Each row of a before or after table is a point. The points were changed in one or more steps. Then noise was added and the rows were shuffled. The steps act on columns, c1 being the first. Write out the steps. A step turns or swaps two columns, mirrors them in a line or flattens them onto one, adds a multiple of one to another, or multiplies or shifts one. Angles are multiples of 10 degrees, from the lower column toward the higher: turns from -170 to 170, lines from 10 to 170 but not 90. Use the fewest steps. Two steps may share a column if one is a turn and the other turns, adds or multiplies; they go together, in the order done. Otherwise the lowest column goes first.
In the rows, zero is written as 128.

Before (12 x 2):
[[117 120]
 [120 127]
 [ 92 126]
 [196 117]
 [102 104]
 [103  68]
 [ 95 127]
 [ 91 122]
 [105 119]
 [178 104]
 [138  83]
 [ 88 124]]
After (12 x 2):
[[ 95 144]
 [175  78]
 [104  81]
 [101 117]
 [104 131]
 [116 127]
 [ 95 144]
 [193  83]
 [137  81]
 [117 137]
 [ 91 139]
 [ 89 147]]
Steps: add -0.5 times c1 to c2

Before (14 x 8):
[[172 140 128 101 164 130 125 120]
 [114 121 141 103 146 108 123 127]
 [124 133 120 208 137 126 126 132]
 [180 104 143 117 129 110 125 125]
 [112 100 134 112 130 135 111 120]
 [117 109  58 111 149 127 125 120]
 [114 128 138 154 130 136 111 155]
 [127 126 116 102 128 115 134 123]
 [131 110 129 114 145 119 101 111]
 [112 132 148 121 126 116 132 113]
 [127  99 143 110 119 135 112 116]
 [176 108 148 103 131 109  67 132]
 [119 109 147 102 136 113 114 130]
 [109   7 107 140 130 133 110 130]]
After (14 x 8):
[[130  95 112 126 139  99 112 137]
 [120 105 105 118 131 100 115 138]
 [113 124 119 122 147 108 122 117]
 [205  97 115 128 144  98 112 137]
 [124 105 136 113 118 117 134 121]
 [122 102 144 133  55 118 120 114]
 [172 107 118 141 140 131 160 128]
 [147 107 114 132 120 105 111 118]
 [124 193 124 177 116 125 122 133]
 [128 147 120 147 137 118 106 161]
 [124  60 136 228 110 113 102 126]
 [137  96 132 139 145 127 116 116]
 [163 117  96 101 111 147 153 136]
 [126  98 124 139 133 120 104 123]]
Steps: turn c1 and c7 by 40 degrees; add 0.7 times c7 to c6; turn c2 and c4 by -50 degrees; turn c3 and c5 by 120 degrees; add -0.5 times c3 to c8

Before (12 x 12):
[[166 132 130 129 123 139 185 174 107 121 124 160]
 [ 92  73 149 129 120 118 123 117 114 119 183 133]
 [139 193 107 136  78  73 193 159 171 108 126 126]
 [163 184 145 118 110 134 153 186 111 102 163 156]
 [196 171 111 103  53 170 188 192  83 130 158 182]
 [105 103 118  92 139 132 108 119 156 136 153 117]
 [153 150 124 129  99 120 167 129 161  97 138  60]
 [ 89 104 198  78 110 108 142 128 125 153 130 135]
 [ 96 139 158 117 123 139 145 142  58 177 150 159]
 [183 170 143 135 102 134 168 129 110 137 156 181]
 [151 177 135 149  65 142 139 168 132 115 108 161]
 [113 129 117  96 115 119 138 102 129  75 130 116]]
After (12 x 12):
[[142  68  57  39  98 169  37 193 133  86 158 183]
 [ 96 109  77  79 114  71  75 159  51 161 127 126]
 [145  86 109  76 108 133  65 129 113 132 156 181]
 [ 89 146 139  16  79 106 146 130 148 174 128 133]
 [119 108 123  70 124 136  60 173 142 106 124 156]
 [ 94  76 137  58 106 141 136 144 175 164 151 157]
 [105 161 131  69 111 117 157 115 176 128 185 132]
 [144  73 119  56 110 130  87 185 105  97 161 154]
 [121 167 134  35 140 135 163 118 121 131 154 117]
 [110 131 114  36 126 120 129 101 126  85 130 116]
 [141  95  76  89  91 143 104 170  94 103 109 157]
 [119 134 105  69 117 119  81 129  90 105 136  62]]
Steps: mirror c1 and c7 in the line at 160 degrees; turn c2 and c9 by -140 degrees; multiply c3 by 0.7; turn c3 and c5 by -60 degrees; shift c4 by -60; add -1 times c6 to c10

Before (13 x 24):
[[ 98 157  93 159 113 143 157 154 189 130 124 126 160 128 157 197 152 205
  115 128 110 107 131 133]
 [134 170 133 143 105 108 166 165 180 135 157 229 112 164 102 130 148 133
  118 118 158 134 166 151]
 [ 74 101 146 151 118 109 161 129 104  60 156 103 166 125 117  94 100 152
  145 127 183 134 125 157]
 [104 121 177 131 132 114 131 181  97 117 136 133 113 132 127  85 124  85
   65  85 122 192 162 105]
 [112 120 178 133  61 172 137 173 166  97 144 145 124 139  90 163 128  94
  135 146 133 166 103  96]
 [150 225 161  78 115 154 154 123 177 111  91 108 139 134  93 135 109 131
   73 115 172 118 134 105]
 [150  81 150 165 142 102 134 138 109  81  79 154 129 130 168 191  98 111
  158 133 150  99 157 175]
 [143 138 178 129 130 168 121 165  87 167 115 127 136 114 150 195 101  88
   88 112 192 159 129 127]
 [134 140 141 104 154 134 135 177  88 125 154 129  96 129  98 118 120 123
  119 139 159 132 184 121]
 [136 112 131  95 109 182 171 109 122 115  84 134 190 132 139 121 139 129
  215 110 118 100 110 144]
 [136 158 158 140 100 154 187 128 112  98 115 151 155 128  93 166  72 119
  123 107 152 118 181 158]
 [141 132 192 123 181  96 142 136 111 101 117 105 144  94 155 165 139 137
  119 133  82 113 139  73]
 [146 131 140 145  48 154 149 163 138  68 149 153 129 164 130 194 120 101
   78 120 190 136 161  93]]
After (13 x 24):
[[147  82 138 145  64 173 163 161 139  67 153 155 131 162 172 178 118 105
   80 121 192 181 147  97]
 [109  79 178 131  80 181 102 172 164  97 120 145 125 142 120 177 133  97
  134 145 144 158 135  94]
 [ 71 101 147 152 138  91 128 127 104  61 140  99 165 123  95 108  98 147
  141 127 187 107 161 157]
 [100 126 176 127 135 116 159 181  93 116 117 134 112 133 100  98 122  83
   64  84 125 163 131 101]
 [145 138 177 127 123 170 129 165  86 167 180 127 138 113 187 163  99  93
   88 111 169 218 120 124]
 [135 100 131  96 126 184 110 112 121 115 157 133 188 128 131 114 141 126
  212 110  95 103 173 145]
 [133 154 141 100 138 137 186 176  90 125 128 131  95 127  98 137 121 120
  118 136 170 104 137 123]
 [140 165 193 121 167  77 139 134 112  99 107 107 144  93 178 141 139 141
  121 132  86 154 143  74]
 [134 134 158 141  87 168 183 130 108  95 155 150 155 127 121 179  71 122
  123 107 138 119 187 159]
 [ 99 142  93 154  99 140 135 151 189 128 121 129 161 128 193 165 152 207
  114 127 114 173 160 131]
 [148 197 162  77  52 140 132 123 177 114 187 109 134 127 105 159 107 131
   72 118 137  94 156 104]
 [133 147 133 145  83 184 165 172 180 138 123 233 111 162 110 148 149 131
  117 120 169 119 168 150]
 [153  99 151 168 168 117 162 135 110  80 178 153 128 131 201 153 101 110
  159 132 112 172 137 175]]
Steps: turn c2 and c5 by -40 degrees; add 0.7 times c12 to c6; swap c7 and c23; mirror c11 and c21 in the line at 70 degrees; turn c15 and c16 by -40 degrees; add 1 times c15 to c22

Before (12 x 64):
[[120 127 115 129 139 116 134 124 101 121 137 144 134 144 124 180 138 135
  142 104 133 123 128 128 101 127 140 136 139 134 119 154 116 116 116 139
  134 126 133 132 141 120 124 132 153 115 141 116 126 122 130 126 120 117
  144 143 148 137 136 136 128 146 121 106]
 [122 123 132 140 126 127 122 129 109 121 131 122 125 102  71 122 143 116
  130 142 130 120 101 139 139 126 132 129 124 138 121 120 119 115 117  94
  133 125 116 134 132 124 133 121 118 131 107 130 133 127 125 127 114 148
  139 146 148 137 126 132 105 120 123 134]
 [144 128 112 137 118 118 127 104 132 101 143 130 108 109 105 128  81 133
  127 104 127 124 138 128 133 126 135  93 126 113 126 107 116 119 126 139
  130 153 123 112 141 141 139 123 130 122 147 108 123 125 106 139 131 169
  140 136 134 131 124 113 126 127 123 138]
 [112 122 144 140 138 123 120 150 168 123 142 124 133 139 112 147 115  86
  141 114 139 123 135 148 143 103 117 154 130 138 118 108 111 131 117 144
  132 149 121 128 141 136 128 122 119 128 156 112 133 119 136 144 127 178
  141 143 138 138 135 131 117 140 121 141]
 [122 124 121 143 120 128 121 146 118 106 133 125 134 135 137 132 142  95
  125 138 127 127 139 128 139 131 142 147 126  93 129 113 125 119 121 137
  138 123 185 128 102 123 121 128 142 130 111 116 119 114 108 143 117 112
  142 139 133 139 124 125 124 126 145 122]
 [162 118 129 139 139  93 159 117 102 109 138 135 114 147 114 165 141 136
  111 117 131 128 138 125 134 130 124 147 142 139 127 124 120 133 118 141
  106 136 127 132 137 135 131 119 132 130 127 107 108 145 133 139 116 113
  102 106 116 114 127 132 127 131 185 142]
 [124 129 127 141 129 120 129 133 106 104 122 124 136 137 137 125 117 134
  128 108 143 125 138 130 131 131 137 117 126 124 114 107 121 133 136 115
  130 146 135 115 137 129 138 123 125 130 126 249 128 139 133 144 113 110
  144 113 129 133 133 129 107 124 115 141]
 [138 131 112 147 115 123 134 150 147 123 131 152 112 142 137 135 101 130
  138 123 113 121 122 130 116 130 112 143 177 137 135 115 131 119 126 127
   93 136 154 133 120 124 109 161 115 106 107 108  91 120 117 147 145 113
  133 150 129 131 147 129 121 120 125 129]
 [128 117 118 147 127 125 123 101 110 126 142 129 127 142 122 114 109 138
  128 137 142 125 137 124 143 130 123 144 123 134 115 150 131 132 120 104
  130 130 121 117 125 138 142 123 122 134 160 108 128 176 121 148 152 140
  141 116 119 135 147 110 119 124 115 133]
 [118 115 112 110 120 122 141 149 105 120 101 168 106 147 142 122 124 141
  130 107 121 120  83 130 133 125 101 152 133 140 117 110 125 120 128 122
  133 128 119  88 128 127 143 121 115 120 132 137 124 115 129 145 111 111
  130 119  90 136 125 134  97 158 154 118]
 [117 138 173 127 132 121 128 134 103 100 144 124 133 128 134 118 132 136
  144 119 139 122 135 124 138 128 142 129 124 102 152 104 114 124 126 128
  126 135 128 122 133 127 141 124 119 122 112 119 133 115 111 125 112 111
  144 150 144 138 130 134 126 125 115 123]
 [127 115 114 140 134 106 118 151 146 122 123 136 130 143 140 115 140 135
  113 124 132 128 138 144 142 131 140 148 151 124 185 112 129 152 116 138
  131 132 119 129 125 136 142 125 162 126 110 116 130 147 130 128 130 116
  135 133 144 134 151 118 116 120 116 139]]
After (12 x 64):
[[145 128 112 137 119 118 127 104 132 100 144 130 108 109 105 128 154 133
  127 104 127 124 138 128 133 125 135  96 126 114 126 107 116 114 128 138
  130 153 123 106 141 142 139 124 130 122 147 107 110 125 106 139 131 169
  140 136 124 131 134 113 126 127 163 138]
 [122 124 121 143 120 128 121 146 118 106 133 125 134 135 137 132 133  95
  125 137 127 127 139 128 139 123 142 138 126  92 129 113 125 113 134 138
  138 123 185 145 102 123 121 129 142 130 111 116 127 114 108 143 118 112
  141 139 124 139 133 124 124 126 104 122]
 [121 127 115 129 139 116 134 124 102 121 138 144 134 144 123 180 117 135
  142 104 133 123 128 128 101 117 140 136 139 134 119 153 116 109 133 139
  135 126 133 133 141 120 124 132 154 115 140 117 127 122 131 126 120 118
  144 143 135 137 148 136 128 146 124 106]
 [122 123 133 140 126 127 122 129 109 121 131 122 125 102  71 122 114 116
  131 142 130 119 102 139 138 118 133 134 124 138 121 120 119 107 132  94
  133 125 116 126 132 124 133 121 118 131 107 130 136 127 125 127 114 149
  139 145 126 137 148 132 105 120 122 134]
 [124 129 127 141 129 120 129 133 106 103 122 124 136 137 136 125 125 134
  128 108 143 125 138 130 131 137 136 112 126 124 115 107 121 136 127 115
  130 146 135 124 137 129 138 123 124 129 126 248 122 139 133 144 113 111
  144 113 133 133 129 128 107 124 144 141]
 [118 115 112 110 120 122 142 149 105 120 100 168 106 147 142 122 150 141
  129 107 121 120  83 131 133 126 100 106 133 140 117 110 125 115 125 122
  133 128 119 169 129 127 143 121 115 120 132 137 130 115 129 145 111 111
  131 120 125 136  90 134  97 158 114 118]
 [128 115 114 140 134 106 118 151 146 121 123 136 130 143 140 115 111 135
  113 124 132 128 138 144 142 119 140 139 151 125 185 112 128 166 137 138
  131 132 120 144 125 135 142 125 162 126 110 116 130 147 130 128 131 116
  136 132 150 135 144 118 116 121 127 139]
 [138 131 112 147 114 123 134 150 148 123 131 153 112 142 137 135 143 130
  139 122 113 121 122 130 116 127 112 140 177 137 135 115 131 114 130 127
   93 136 153 138 120 124 108 161 115 106 107 108  86 119 118 147 145 114
  134 150 147 130 129 129 120 120 137 128]
 [112 122 144 140 138 123 120 150 168 122 142 124 133 139 112 146 131  85
  141 114 139 123 135 148 143 106 117 141 130 138 118 108 111 132 112 144
  132 149 121 150 141 136 128 122 119 128 156 112 127 119 136 144 127 178
  141 143 135 138 138 131 117 140 143 141]
 [127 118 118 147 127 125 123 102 110 125 142 129 127 142 122 114 130 138
  128 138 142 126 137 124 143 122 123 126 123 135 116 150 131 134 133 104
  131 130 120 147 125 138 142 123 122 134 161 108 120 176 121 149 152 140
  141 116 148 136 118 110 119 124 150 133]
 [161 118 130 139 139  92 159 117 102 109 138 135 114 147 115 166 164 136
  111 117 131 128 138 125 134 120 124 142 142 139 127 124 120 136 134 141
  106 135 127 142 138 135 131 119 131 130 127 107 125 145 133 139 116 113
  102 106 127 114 116 132 127 131  77 141]
 [117 138 173 127 132 120 127 134 103 100 144 124 133 128 134 118 117 136
  144 119 139 122 135 124 138 126 143 123 124 102 153 104 114 121 129 128
  126 135 128 131 133 127 142 124 119 121 111 119 131 116 111 125 112 111
  144 150 130 138 144 134 126 125 134 123]]
Steps: turn c17 and c63 by -130 degrees; turn c49 and c63 by 20 degrees; mirror c26 and c35 in the line at 30 degrees; mirror c28 and c40 in the line at 30 degrees; multiply c34 by 1.6; swap c57 and c59
